Rows are points. The last column is the point's height on a tilted bowl or saddle (a function of degree 2), plus a little noise. Along how many of its main directions does it bend up, bend down or stay straight?
In the rows, 128 means zero.

Points, 17 rows:
[[ 90 148 175 182]
 [ 92 143 173 176]
 [142 174  83  73]
 [107 160 159 152]
 [130 149 151 132]
 [140 103  99 133]
 [173  95 126 127]
 [ 82  64 225  85]
 [ 50 124 160 207]
 [132 163 182 145]
 [145  90 134 120]
 [ 62 125 136 177]
 [138 140 143 128]
 [125 103 118 130]
 [168 128 102 130]
 [146 112  96 131]
 [147 143 148 123]]
Directions: 1 up, 1 down, 1 straight

Points, 16 rows:
[[140 138 117 137]
 [155 130 163 119]
 [190 142 145 108]
 [146  95 123 120]
 [176 115  95 120]
 [108 100 151 127]
 [147  98 178 115]
 [ 93 113 156 131]
 [137  73  85 100]
 [116 129 112 139]
 [144  93 106 118]
 [147 143 129 134]
 [209 180 237   7]
 [121  99  95 122]
 [115 133 194 119]
 [149 110 119 126]]
Directions: 0 up, 2 down, 1 straight

Points:
[[147 205 101  55]
 [109 133 105 140]
 [106  92  85 138]
 [183 166 121  81]
 [158 140 154 122]
 [195 105 119 113]
 [140 151 194 118]
 [131 145 125 137]
 [152 191 160  85]
 [125 127 138 142]
 [136  99 123 143]
 [ 89  85  92 120]
 [123 145 169 134]
 [155  76  87 149]
 [153 203  76  41]
 [145 137 128 136]]
Directions: 0 up, 2 down, 1 straight

Points (26 x 5):
[[121 148  78 124  82]
 [143 133 129 125 110]
 [194 102  70 134  78]
 [164 162  93 126 108]
 [130 142 151  75 102]
 [ 96  80 124 110 144]
 [145 106 140 161 105]
 [168 146 176  88 117]
 [126 164  79 152  91]
 [164 114 124 136 112]
 [ 94 115 164 121 126]
 [ 57 147 104 211  71]
 [170 138  86 115  98]
 [156  80 145 190  77]
 [195 185  99 151 159]
 [158 173 153 112 105]
 [208  85  79 126  70]
 [157 146 120 153 115]
 [106 162 124 118  84]
 [ 97 142 152 135  98]
 [108 162 172 137  82]
 [113 103 150  73 141]
 [ 37  83 147 130 184]
 [133 141 204  74 107]
 [127 130 125 140 106]
 [ 89 133 116 137 101]]
Directions: 1 up, 2 down, 1 straight

Points:
[[115  74 140 171 127]
 [158 143  50 106 159]
 [ 75 114 149 162 130]
 [179 178 155 114 115]
 [165  81 136 177 160]
 [ 89 106 135 134 131]
 [150 150 144 133 114]
 [161  53 101  72 249]
 [ 93 114  84 148 151]
 [129 131 140  60 147]
 [ 97 134 136  91 137]
 [ 89 102 170 168 106]
 [122 202 150 138 106]
 [ 72 121 141 122 139]
 [177 136  84 164 158]
 [153 126 145 106 122]
 [ 66 149  93  84 203]
 [130 103 140 129 122]
 [ 45 125 207 157 102]
 [137 161 167 112  88]
 [166 118 101 126 157]
 [170 134  77 124 157]
 [117  67 147 183 127]
 [115 147 135 146 117]
 [124 138 108 107 138]
 [ 89 162 143 100 123]]
Directions: 2 up, 1 down, 1 straight

Points:
[[160 182 145 111 180 162  83]
 [100 107 130 147 158 114 131]
 [ 88 116 179 116 110  95 111]
 [ 96 118 103 105 147 142 119]
 [106 137 179  99  61  95  92]
 [104 143 103  87 131 170 111]
 [ 90 177 139 110  82  61  88]
 [100 158 139 140 149 144 115]
 [102 126 139 142 103 113 126]
 [120  96 140  79  81 112 107]
 [138 168 158  86 141 144 101]
 [ 99 153 188 116 142  91 105]
 [201 175  58 110 231  85  20]
 [178  92 152 130  96 153  98]
 [ 73 119 151 168 115  83 125]
 [155 142 109 149 124 152 106]
 [158 155 148  79 184 125  92]
 [ 74  64 139 137 173  98 126]
 [195 138  88 125 176 168  68]
 [ 97 172 140 166 105 186  96]
 [ 81 162 132 198 162 154  89]
 [150  95 148 172  68 115 101]
 [118  83  72 140  93 102 107]
 [165 147 118 133 192 101 103]
 [139 117 125 118  81 128 118]
 [105 118  85  80 101 144 109]
 [156 140 132 121 102 132 114]
 [109 144 148  86 108 132 114]
 [164  92 126 128 112 129 113]
 [171 143 137 116  87  71  93]
 [ 92 169 115 168 174 127 105]
 [125 176 180  83 164 135  87]
 [149 114 139 141 131 172 107]
 [120 133 108 164 108 162 109]
 [157  79 140 160 105 145 103]
 [136 121  82 120 172  98 111]
 [119 127 122 127  95  84 119]
 [126 152 134  63 124 123 103]
 [ 90 183 144 133 121 144 108]
 [128 171 121 136 146 143 109]
 [164 113 119 141 129 122 114]
 [175 147  90  49 123 156  80]
 [162  77 249 148  60 121  27]]
Directions: 0 up, 5 down, 1 straight

Points, 43 rows:
[[161 134  88 222 134 106  81]
 [136 148 121 144  97 100 127]
 [138 124 151 126 107 119 121]
 [181 102 117  74 157 125  57]
 [171 185 152 153 137 166 116]
 [ 80 105 138 172 123 101 108]
 [114 177 168 147 151 116 113]
 [117 171 111 158 159 131  99]
 [114  77 156 140 137 106  99]
 [ 98  82 101 113 106  82 102]
 [123 147 146 172 140 113 107]
 [158 105 180 128  89 108 124]
 [158  95 130  95  92 143  92]
 [161 150 126  92 181 155 103]
 [ 80 190 143 101 109 176 122]
 [147 206 107 105  88 120 143]
 [156  90 117 129 111 171 104]
 [178 126 137 214 105 119 100]
 [154 128  89 153  65  39 133]
 [143 148 195 157 131  17 208]
 [112 180 126 139 120 133 121]
 [137 120 128 117 191 120  74]
 [127 194 119 155  38 151 119]
 [118 139 120 131 160 152 102]
 [105 133 104 110 157 143  86]
 [114 145 118 105 117 151 116]
 [ 81  66  77 125 105 135 103]
 [107 198 143  40  67  94 217]
 [159 145 111 129 144 174 119]
 [151 132  93 157 112 126 108]
 [155 152 158 141 162 142 110]
 [134  56 140 139  99 193 106]
 [144 123  46 103  77  98  81]
 [194 106 165 141 149  89 107]
 [123 138 113  43 111 149  96]
 [ 66 218 107 154 109 127  89]
 [143  83 136 118  93 147 102]
 [ 99 121 114 134 117 137 112]
 [155  96 131 120 161 147  81]
 [ 79  92 107 125 139 101  72]
 [100 200 128 161  95 123 112]
 [163 160 109 120  63 163 119]
 [115 179 162  64  96 107 172]]
Directions: 2 up, 3 down, 1 straight

Points (47 x 7):
[[132  84 130 162 151 165 148]
 [ 96 155 127 156 111 186 137]
 [127 150 171 166 168 197 175]
 [188 121 121 120 148  84 163]
 [ 53 133 143 143 201  85 185]
 [100  94  52 119 128 113 140]
 [133 151 113 114  96 130 137]
 [143 116 132 156 153 159 146]
 [136 105 120 151 124  68 146]
 [139  68  69 103 187 101 170]
 [151 118 173 125 122 165 167]
 [111  99 128  96  80 148 151]
 [ 85 100 183 141 159  82 185]
 [ 97 121 142 136  78 148 143]
 [134  85 129 140  80 100 143]
 [105  98 171 103 118 117 170]
 [154 105 131 101  98 107 156]
 [ 82 117 132 144  83 110 143]
 [ 83  88 147 100 142 112 168]
 [134 122 109 154 108 145 129]
 [ 85 143 176 170 124 151 158]
 [127 103  83 143 146  94 137]
 [208 143 102 161  94 112 153]
 [158 107 133 129 162  87 161]
 [103 178 131 198 210  80 175]
 [ 93 129 133 138  89 168 139]
 [193  97  77 157 112 128 145]
 [ 84 119 135 105 136 115 154]
 [ 81 111  80 111 161 170 144]
 [101 119 152  66  84 197 173]
 [187 164 141  94 124 135 164]
 [130 154 129  39 122 107 171]
 [111 158 151  96 211 128 180]
 [168 155 184  94 120  81 196]
 [150 141 153  61 197 132 189]
 [154  69 171 139 183 161 192]
 [168 121 116 201  68 166 144]
 [165 115 125  90 159 186 168]
 [142 138  54 156 107 148 128]
 [114 190 192 142 160 167 183]
 [123 149 112 139 113 134 130]
 [149 102  86 121 135 173 144]
 [113 127 141 150 167 115 150]
 [137 132 151 184  93 156 143]
 [159  74  66 128 144 183 159]
 [185 119  74  97  77  77 165]
 [119 117 146 154  92 106 142]]
Directions: 5 up, 0 down, 1 straight
